Each row of a before or after table is a point. One or more steps were done to the points. Then noise was added and the rows were shuffled. The steps act on how far a point lies along the listed directions, d1 being the first. Name the steps. A step turns or swaps two directions, mirrors them in a line or flattens them onto one, adds a multiple of one to another, or multiplies one. Angles are multiples of 10 degrees, from the lower direction toward the higher: turns from -170 to 170, lines from 10 to 170 but not 90. Use the fewest steps. Two steps may share a direction if one is a turn and the other turns, adds or multiplies; they go together, in the order done. Otherwise the lowest direction goes first.

Directions:
(1): [15 58 15]
(2): [  1  15 -60]
(3): [-60  15   3]
Before, 12 rows:
[[ 60  -3 -10]
 [  4  21  -5]
 [ 12   6  -7]
 [  0   6  -3]
 [  0   2 -10]
 [ 13  11  -7]
 [  1   1  -9]
 [  3   3  -8]
 [  1  -6  33]
 [  7   5 -11]
 [ 10   3   2]
 [  6   3 -11]]
After (12 x 3):
[[  4   0  -2]
 [ -1   0  -3]
 [ 18  -3  -5]
 [  3  -5  -6]
 [  9 -11  -7]
 [  5 -11  -6]
 [  5  -9  -3]
 [ -6 -56 -18]
 [ -3  -1  -3]
 [  1  -4  13]
 [  1  -2  -4]
 [  2  -5  -6]]
Steps: turn d1 and d3 by -90 degrees; multiply d2 by 0.4

Directions:
(1): [ 31 -35  53  43 -10   9  -7 -22  10]
(2): [-31  14   9  49  26 -40 -15  35  16]
(3): [-56  11  32  -9  19   8  20 -48   3]
(4): [ -4 -15  19 -38 -24 -60 -35 -14  -2]
(5): [ 27  24   2  -7  55  10 -49 -21 -12]
Before:
[[-10   6 -15   3  10 -28 -16  30  -7]
 [-27 -41  18   2 -46  15  43 -23  -3]
 [ 18  -7  12 -23 -18   6   0 -46 -10]
 [ -6 -10  23 -10  -6  40  27 -39   6]
 [  8 -23 -12 -47 -24 -15   2 -32  -3]
 [-12 -11   1  -6 -25  28  39  -3  -7]
 [ -9   1  11 -23   1   4   3  -9  -2]
 [  4  -2  -1  36  -7 -11 -12  26  12]
 [  9   2  -6  -1  13 -38 -41  18  -7]
 [ -1 -16  -3  -4 -35 -59   0  39   9]
 [ 29   4  -4   4   1  14 -17  28 -10]]
After, 11 rows:
[[ 34  -6  12   9  -2  -2 -31  23 -10]
 [  9  -7   2  47  -9   0  -7  23  13]
 [-26 -11  25 -35 -17 -14   1 -34   7]
 [-41 -43  15  -9 -60  -7  46 -14  -1]
 [ 32   8 -19  24  31  33 -11  13 -12]
 [  3   7 -21  18  18  13   4  27  -7]
 [ -9   5   5 -27   5  13   7  -6  -5]
 [ 20 -15 -18  31 -28  28  54  39   7]
 [ 18  -3   5 -26 -15  10   2 -47 -12]
 [ 13 -19 -25 -39 -19  22  25 -30  -5]
 [-29 -19  11 -23 -41 -24  19   2  -2]]
Steps: add -0.5 times d3 to d1; mirror d2 and d4 in the line at 160 degrees; multiply d5 by 1.3
